Each row of a before or after table is a point. One or more steps were done to the points. Then noise was added and the rows were shuffled. The steps act on how far a point lies along the listed directions, d1 being the first. Name the steps. A step turns or swaps two directions, mirrors them in a line or flattens them onto one, adds a multiple of one to another, or multiplies one. Angles are multiples of 10 degrees, from the lower direction toward the higher: turns from -170 to 170, lines from 10 to 170 but not 90. Use the fewest steps. Two steps may share a direction if one is a turn and the other turns, adds or multiplies; they go together, in the order done. Otherwise the lowest direction goes first.

Directions:
(1): -0.051 -0.034
(2): -0.034 0.051
Before (14 x 2):
0.005 0.051
-0.049 -0.001
-0.014 -0.028
-0.060 0.009
0.082 -0.026
-0.035 -0.024
-0.005 -0.073
-0.017 0.032
-0.033 -0.082
-0.045 -0.089
0.027 0.002
-0.086 -0.031
-0.006 -0.034
-0.066 -0.017
After, 14 rows:
-0.018 -0.014
0.028 0.016
-0.025 -0.015
-0.060 -0.039
-0.033 -0.024
-0.073 -0.050
-0.037 -0.025
-0.036 -0.024
0.004 0.002
-0.073 -0.048
-0.054 -0.037
-0.039 -0.025
0.044 0.031
0.020 0.014
Steps: multiply d2 by 0

Directions:
(1): 0.007 -0.038 0.071 -0.033
(2): 0.013 -0.075 -0.042 -0.002
(3): 0.043 -0.008 0.024 0.071
Before, 10 rows:
0.008 -0.036 0.047 -0.027
0.021 0.031 0.014 0.032
0.016 -0.063 0.015 -0.001
0.021 0.006 -0.024 0.025
0.023 -0.054 -0.003 -0.016
0.047 -0.036 -0.016 0.064
-0.041 0.050 0.081 0.010
-0.018 0.047 0.074 0.024
0.054 -0.041 0.000 0.083
0.060 -0.047 0.044 0.057
After, 10 rows:
0.050 -0.085 0.045 0.023
0.022 0.024 0.047 0.018
0.036 -0.070 0.068 -0.014
-0.038 0.066 0.085 -0.007
-0.060 0.081 0.079 -0.014
0.011 -0.064 -0.022 -0.032
0.040 -0.072 0.022 0.027
-0.016 -0.025 0.012 -0.055
0.029 -0.007 0.000 0.026
-0.002 -0.073 -0.007 -0.031
Steps: turn d1 and d3 by -50 degrees; multiply d2 by 1.3

Directions:
(1): 0.037 0.025 -0.011 -0.087 0.036 -0.015
(2): 0.000 -0.035 -0.017 -0.046 -0.086 0.014
(3): 0.006 0.094 -0.020 0.014 -0.042 0.001
(4): -0.011 0.016 0.041 -0.017 0.011 0.094
Before:
0.016 -0.009 -0.033 -0.078 -0.096 0.022
0.002 -0.030 -0.021 -0.004 -0.006 -0.045
0.023 0.063 0.001 0.015 0.046 0.044
0.021 0.126 0.002 -0.026 0.082 0.035
-0.004 -0.004 -0.043 0.021 -0.053 -0.057
0.014 0.017 -0.001 0.020 -0.042 0.007
0.024 0.016 -0.022 -0.046 -0.024 -0.018
-0.020 0.022 -0.022 -0.022 -0.065 0.020
-0.017 -0.007 0.002 0.097 0.044 -0.039
0.008 0.023 -0.032 -0.068 -0.067 -0.024
-0.002 -0.025 -0.028 -0.020 -0.027 -0.014
After:
0.023 -0.008 -0.028 -0.121 -0.027 -0.032
0.051 0.070 0.007 -0.116 0.149 0.019
-0.002 0.023 -0.027 -0.069 -0.041 0.012
-0.008 -0.033 -0.019 0.018 -0.016 -0.042
0.031 0.031 -0.006 -0.014 -0.028 0.000
0.039 0.051 0.002 -0.030 0.074 0.037
0.008 0.014 -0.049 -0.004 -0.046 -0.062
0.032 -0.016 -0.018 -0.074 0.002 -0.023
-0.004 -0.027 -0.025 -0.013 -0.031 -0.014
0.026 -0.034 -0.030 -0.112 -0.069 0.015
-0.020 0.038 -0.005 0.118 0.015 -0.037
Steps: turn d1 and d3 by -50 degrees; multiply d1 by 1.6

Directions:
(1): 0.077 0.043 0.034 -0.043 0.003 0.029 0.028 -0.025 -0.062
(2): 0.029 -0.059 -0.006 0.039 0.063 -0.039 0.072 0.007 -0.020
(3): -0.041 0.004 0.050 0.051 -0.066 -0.036 0.017 -0.014 -0.064
Before (14 x 9):
-0.064 0.006 0.002 0.031 -0.031 -0.028 -0.058 0.057 0.044
-0.024 -0.037 0.006 0.014 -0.016 -0.021 0.024 0.007 -0.022
0.037 0.053 0.037 -0.001 -0.043 0.000 0.001 0.006 -0.047
-0.056 -0.060 -0.014 0.051 0.004 -0.036 0.023 0.013 0.015
0.032 0.043 0.010 -0.033 -0.045 0.029 -0.034 0.001 0.000
0.007 0.038 0.052 -0.002 -0.055 -0.011 0.005 -0.047 -0.030
0.021 0.045 0.046 -0.031 -0.015 -0.006 -0.003 -0.015 -0.029
0.088 -0.005 0.049 -0.001 0.029 -0.015 0.084 -0.014 -0.090
-0.066 -0.028 -0.010 -0.018 0.002 0.017 -0.065 0.050 0.099
-0.009 0.016 -0.044 -0.027 -0.015 0.000 -0.056 0.024 0.062
-0.092 -0.049 -0.053 0.092 -0.015 -0.066 -0.017 0.039 0.075
-0.085 0.008 0.004 0.027 -0.034 -0.018 -0.056 0.008 0.072
-0.069 0.042 -0.015 -0.045 -0.011 0.040 -0.102 0.016 0.097
-0.103 -0.010 0.048 0.062 -0.073 -0.052 -0.050 -0.024 -0.004
After:
-0.047 -0.086 0.019 0.090 0.027 -0.084 0.036 -0.014 0.002
-0.001 -0.044 -0.018 -0.002 0.023 -0.012 0.024 0.015 0.016
-0.043 0.021 -0.002 0.015 -0.070 -0.024 -0.046 0.011 0.013
-0.066 -0.020 0.008 0.065 -0.019 -0.051 -0.015 0.057 0.023
0.026 0.024 0.046 -0.015 0.002 -0.021 0.030 -0.012 -0.038
0.056 0.020 0.026 0.013 0.000 -0.016 0.041 0.014 -0.051
-0.037 -0.059 -0.044 0.017 0.038 -0.012 0.004 0.017 0.058
0.021 0.020 0.044 0.016 -0.061 -0.008 0.003 -0.004 -0.045
-0.098 -0.022 0.030 0.021 -0.058 -0.008 -0.053 0.035 0.051
-0.081 -0.024 0.023 0.069 -0.024 -0.055 -0.004 0.005 0.038
0.118 0.011 0.004 -0.065 0.075 0.032 0.038 0.001 -0.021
-0.080 -0.054 -0.074 0.071 0.006 -0.050 -0.023 0.046 0.092
0.035 -0.008 0.040 0.020 0.003 -0.036 0.057 -0.036 -0.034
-0.122 0.028 0.054 0.042 -0.091 -0.022 -0.049 -0.001 -0.003
Steps: turn d2 and d3 by -80 degrees

Directions:
(1): -0.021 -0.015 -0.015 -0.022 -0.015 0.020 0.070 0.037 0.048 -0.019 0.058 0.091
(2): 0.060 0.017 -0.043 0.026 -0.081 0.066 -0.002 0.050 -0.012 0.044 0.011 -0.022
(3): 0.105 0.039 0.025 -0.017 0.023 -0.012 -0.021 -0.035 -0.036 -0.009 0.024 0.069
(4): 0.015 -0.083 -0.037 0.004 -0.027 0.046 -0.009 -0.058 -0.008 -0.048 -0.066 0.036
(5): 0.049 -0.046 0.073 -0.014 0.048 0.044 -0.005 0.067 0.044 -0.019 -0.026 -0.025
Before, 8 rows:
-0.109 0.003 0.023 -0.001 0.028 -0.047 0.013 0.025 0.008 0.036 0.001 -0.104
0.066 0.064 -0.014 -0.018 -0.015 -0.045 -0.046 -0.044 -0.032 0.003 0.018 0.041
0.038 0.003 -0.078 0.024 -0.080 0.051 -0.036 -0.031 -0.023 0.012 0.013 0.048
0.053 -0.024 -0.038 0.003 -0.007 0.064 0.007 0.003 0.010 0.006 -0.010 0.073
-0.006 0.004 -0.028 -0.001 -0.009 0.067 0.058 0.122 0.067 -0.003 -0.003 -0.040
0.031 0.015 -0.020 0.019 -0.028 0.035 -0.020 -0.040 -0.034 -0.028 -0.017 0.044
0.030 -0.011 -0.005 0.019 0.021 -0.008 -0.025 -0.001 -0.020 0.000 -0.045 -0.052
-0.135 0.006 0.017 -0.021 0.068 -0.074 0.014 0.024 0.048 -0.028 -0.026 -0.084
After (8 x 12):
-0.031 0.054 0.015 0.014 -0.006 0.017 0.017 0.058 0.014 0.011 0.039 -0.008
-0.010 0.030 -0.053 0.017 -0.013 -0.038 0.013 -0.019 -0.027 0.011 0.015 0.010
0.020 0.030 -0.001 0.008 -0.032 0.047 -0.001 0.096 0.043 0.042 0.068 0.000
0.029 -0.021 -0.010 -0.042 0.056 -0.046 -0.015 -0.112 -0.019 -0.099 -0.051 0.088
-0.082 -0.013 -0.030 -0.010 -0.038 -0.002 0.025 0.058 0.065 0.000 0.014 -0.015
0.120 0.022 -0.034 0.013 -0.001 0.049 -0.046 -0.012 -0.040 -0.015 -0.076 -0.041
0.037 -0.050 -0.023 -0.028 0.002 -0.002 0.008 -0.103 -0.041 -0.044 -0.023 0.090
0.013 0.040 0.009 0.017 0.028 0.024 -0.016 0.067 0.014 0.062 0.003 -0.049
Steps: turn d1 and d5 by 110 degrees; turn d3 and d4 by -160 degrees

Directions:
(1): 0.036 -0.071 0.036 0.016 -0.040 0.021 0.005 -0.062 -0.022 0.021 -0.072 0.021 0.058 -0.032 -0.048 -0.012 0.000 -0.082
(2): -0.015 -0.048 0.016 -0.004 -0.070 -0.039 -0.007 -0.008 -0.036 -0.068 0.083 0.012 -0.046 -0.045 -0.022 0.008 -0.082 -0.010
(3): 0.024 -0.017 -0.017 -0.018 -0.038 -0.004 -0.064 -0.004 -0.083 0.042 -0.010 0.035 -0.021 0.063 -0.060 0.053 0.031 0.070
(4): 0.114 -0.012 -0.014 0.063 -0.016 -0.019 0.005 0.033 0.063 0.050 0.007 -0.050 -0.028 -0.007 -0.042 -0.016 -0.045 0.032
(5): 0.068 0.041 -0.019 0.026 -0.004 -0.004 -0.042 0.005 -0.015 0.012 0.051 0.047 0.064 0.010 0.080 0.071 -0.026 -0.055
(6): -0.032 -0.002 0.012 0.035 0.005 -0.132 -0.005 0.061 -0.002 0.046 -0.010 0.053 -0.011 -0.035 -0.009 -0.011 0.050 -0.034
Before, 13 rows:
0.052 -0.001 -0.016 0.032 -0.028 -0.077 0.027 0.030 -0.001 -0.009 0.051 0.011 -0.035 -0.026 -0.008 0.020 -0.019 -0.023
0.123 0.004 -0.020 -0.022 0.035 0.110 0.005 -0.009 0.056 -0.022 0.072 -0.068 0.007 0.094 0.047 -0.003 -0.077 0.090
-0.015 0.014 -0.035 -0.030 0.022 0.093 -0.008 0.021 -0.017 -0.053 0.062 -0.040 -0.060 0.029 0.033 0.004 -0.078 0.039
0.088 -0.018 0.001 0.037 -0.002 -0.019 0.014 0.013 0.049 -0.029 -0.029 0.009 -0.006 -0.042 0.018 -0.015 -0.089 -0.077
0.013 0.001 0.005 -0.016 0.041 0.064 -0.018 -0.011 0.046 -0.027 0.011 -0.067 -0.017 0.019 -0.005 -0.014 -0.015 0.058
-0.018 -0.030 0.035 0.009 -0.019 -0.141 -0.008 0.068 -0.029 0.032 -0.028 0.092 -0.008 -0.069 -0.013 0.013 0.061 -0.074
-0.038 0.017 -0.017 0.000 0.002 -0.058 -0.026 0.017 -0.011 0.054 -0.046 0.060 0.048 0.015 0.035 0.025 0.099 -0.042
-0.057 -0.055 0.025 -0.006 -0.025 -0.008 -0.008 -0.039 -0.032 -0.027 -0.005 0.062 0.036 -0.050 0.008 0.015 -0.003 -0.045
-0.028 0.020 0.021 0.002 0.010 -0.067 -0.037 0.002 -0.015 0.014 0.001 0.056 0.038 -0.046 0.049 0.036 0.022 -0.050
0.040 0.023 -0.030 0.019 -0.037 -0.033 -0.003 0.015 0.031 -0.010 0.068 -0.023 -0.005 -0.026 0.028 0.004 -0.083 -0.051
0.015 -0.028 0.016 0.010 -0.030 -0.033 -0.049 -0.004 -0.089 0.018 -0.025 0.046 0.016 -0.018 -0.054 0.004 0.072 0.015
0.023 0.065 -0.037 -0.043 0.007 0.092 -0.020 0.010 -0.006 -0.026 0.057 -0.066 -0.030 0.065 0.026 0.021 -0.057 0.091
0.101 0.038 -0.050 -0.014 -0.007 0.107 -0.048 -0.004 -0.008 -0.029 0.063 -0.039 0.010 0.077 0.030 0.071 -0.084 0.057
After:
0.056 -0.030 -0.005 0.051 0.013 0.009 -0.004 -0.003 0.049 0.064 -0.062 0.007 0.049 -0.026 -0.010 -0.006 0.012 -0.012
-0.044 -0.014 0.015 -0.032 0.029 0.036 -0.020 -0.018 0.018 -0.053 0.030 -0.038 -0.027 0.001 0.000 -0.005 -0.014 0.039
0.056 -0.002 -0.016 0.031 -0.032 -0.060 0.029 0.021 -0.005 -0.016 0.054 0.009 -0.037 -0.027 -0.005 0.025 -0.026 -0.020
0.032 -0.024 0.024 0.020 -0.007 -0.090 -0.005 0.058 0.008 0.051 -0.055 0.051 -0.005 -0.053 -0.021 0.013 0.059 -0.046
-0.031 0.012 -0.016 -0.006 -0.004 -0.030 -0.027 0.003 -0.011 0.041 -0.044 0.048 0.044 0.023 0.032 0.026 0.090 -0.035
0.048 -0.031 0.004 0.014 -0.010 -0.020 0.010 0.005 0.017 -0.069 -0.005 0.031 -0.016 -0.048 0.022 -0.003 -0.100 -0.088
0.022 0.024 -0.040 0.000 0.030 0.066 -0.005 0.042 0.015 -0.014 0.043 -0.043 -0.059 0.032 0.029 -0.005 -0.063 0.040
-0.005 0.053 -0.025 -0.049 0.000 0.059 -0.021 0.013 -0.024 -0.035 0.068 -0.040 -0.033 0.051 0.029 0.021 -0.049 0.079
0.031 0.031 0.011 0.024 0.024 -0.042 -0.034 0.003 0.023 0.049 -0.023 0.026 0.045 -0.032 0.042 0.028 0.024 -0.032
0.042 0.020 -0.029 0.010 -0.031 -0.036 -0.003 0.016 0.034 -0.006 0.068 -0.029 -0.002 -0.031 0.034 0.005 -0.080 -0.052
0.043 -0.025 0.015 0.017 -0.016 -0.018 -0.041 0.001 -0.073 0.033 -0.041 0.033 0.019 -0.011 -0.058 -0.001 0.073 0.024
0.007 -0.023 0.005 -0.062 0.001 0.061 -0.006 -0.027 -0.020 -0.088 0.119 -0.003 -0.004 0.062 0.058 0.011 -0.080 0.043
0.048 0.029 -0.039 -0.017 -0.012 0.057 -0.049 -0.001 -0.037 -0.052 0.089 -0.007 0.008 0.057 0.037 0.076 -0.077 0.035
Steps: mirror d2 and d4 in the line at 40 degrees; multiply d6 by 0.7

Directions:
(1): -0.019 0.072 0.002 -0.009 0.017 0.001 -0.068 -0.040 0.064 -0.039 -0.015 0.030 -0.025 -0.018 0.065 -0.072 -0.049 0.027 -0.027 -0.067
(2): 0.029 0.089 0.039 -0.047 0.036 0.040 -0.049 -0.042 0.005 0.027 0.043 0.010 -0.039 0.004 0.006 0.063 0.004 -0.036 0.017 0.091
(3): 0.062 -0.039 0.056 0.033 -0.023 0.012 0.017 -0.090 -0.031 0.001 -0.068 -0.042 -0.033 -0.056 0.053 0.056 -0.011 0.014 -0.027 -0.021
(4): 0.062 0.013 -0.012 0.015 0.035 -0.091 -0.023 -0.013 -0.018 0.095 0.036 0.031 0.067 -0.062 0.026 -0.026 0.036 -0.013 -0.001 -0.019
(5): -0.033 -0.003 0.044 0.029 -0.017 0.044 -0.023 0.022 -0.038 0.016 -0.026 -0.030 -0.010 0.015 0.080 -0.082 0.082 -0.071 0.041 0.016
(6): -0.016 -0.016 -0.051 -0.015 -0.002 0.046 -0.024 -0.078 0.073 0.017 -0.011 -0.042 0.034 -0.014 -0.062 0.018 0.045 -0.070 0.039 -0.063
Before:
-0.001 0.033 -0.001 -0.069 0.032 0.034 -0.007 0.030 -0.032 0.005 0.047 0.053 -0.012 0.054 -0.053 0.043 -0.007 0.017 0.017 0.057
-0.064 0.026 -0.023 -0.012 -0.013 0.010 -0.033 0.052 0.014 -0.007 -0.004 0.013 0.026 -0.017 0.044 -0.119 0.033 -0.018 -0.006 -0.045
-0.100 -0.012 -0.020 0.054 -0.007 0.061 0.016 0.070 0.009 -0.092 -0.073 -0.006 -0.012 0.040 0.080 -0.142 0.018 0.008 0.030 -0.050
0.069 -0.037 -0.051 0.004 0.010 -0.063 0.066 -0.043 -0.029 0.100 -0.002 0.013 0.022 -0.066 -0.072 0.067 0.030 -0.015 -0.024 -0.012
0.066 -0.060 -0.029 -0.005 -0.010 -0.051 0.026 -0.048 0.030 0.030 -0.041 0.005 0.077 -0.088 -0.015 0.029 -0.032 0.008 -0.048 -0.086
0.016 0.032 0.040 0.016 -0.002 -0.040 -0.046 -0.080 -0.005 -0.026 -0.011 0.004 0.001 -0.024 0.036 -0.044 -0.033 0.008 -0.040 -0.059
0.040 -0.041 -0.014 0.026 -0.017 -0.051 0.020 -0.025 -0.005 0.000 -0.034 0.006 0.039 -0.023 0.019 -0.003 -0.044 0.057 -0.032 -0.065
0.083 -0.030 0.045 0.062 0.016 -0.099 0.022 -0.012 -0.062 0.045 -0.036 0.048 0.025 -0.068 0.070 0.019 -0.031 0.076 -0.052 -0.054
0.007 -0.016 0.052 0.005 0.005 0.005 0.006 -0.032 -0.034 0.037 0.034 -0.011 -0.009 -0.002 0.027 0.069 0.003 -0.009 0.020 0.075
After (9 x 20):
-0.026 -0.016 -0.009 -0.015 -0.017 0.047 0.028 0.045 -0.026 0.003 0.022 -0.021 0.015 0.072 -0.038 0.017 0.020 -0.039 0.042 0.059
-0.060 -0.014 -0.027 0.006 -0.012 -0.023 -0.030 -0.007 0.052 -0.025 0.028 0.028 0.018 0.014 0.019 -0.046 -0.039 0.035 0.003 -0.061
0.053 0.005 0.011 -0.043 0.001 0.013 0.027 -0.046 -0.023 0.026 0.009 -0.010 -0.005 -0.059 -0.036 0.106 -0.014 0.007 -0.037 0.047
-0.085 -0.029 -0.024 0.014 -0.043 0.041 0.082 0.080 -0.031 -0.062 -0.055 0.012 -0.067 0.058 -0.014 -0.064 -0.011 0.012 -0.015 -0.007
-0.005 -0.012 0.015 -0.001 0.005 0.035 -0.043 -0.067 -0.005 0.006 -0.056 0.002 0.000 -0.017 0.057 -0.059 0.025 0.010 0.005 -0.103
-0.054 -0.026 0.027 -0.025 -0.033 0.065 0.047 0.116 -0.034 -0.049 -0.015 0.004 -0.013 0.074 -0.015 -0.003 0.002 -0.038 0.008 0.089
-0.092 0.000 -0.031 -0.028 0.001 0.093 0.010 0.058 0.048 -0.043 0.019 0.007 -0.001 0.099 -0.115 0.036 0.029 -0.047 0.054 0.018
0.107 0.003 -0.035 -0.002 0.074 -0.049 0.044 -0.053 -0.036 0.106 0.040 0.016 0.062 -0.066 -0.047 0.127 0.036 -0.002 0.021 0.065
-0.022 0.066 0.026 -0.042 0.008 0.010 -0.039 -0.006 -0.011 -0.018 0.064 0.015 -0.013 0.051 -0.053 0.021 -0.011 -0.029 0.007 0.071
Steps: swap d1 and d2; turn d3 and d6 by -170 degrees; turn d4 and d5 by -160 degrees
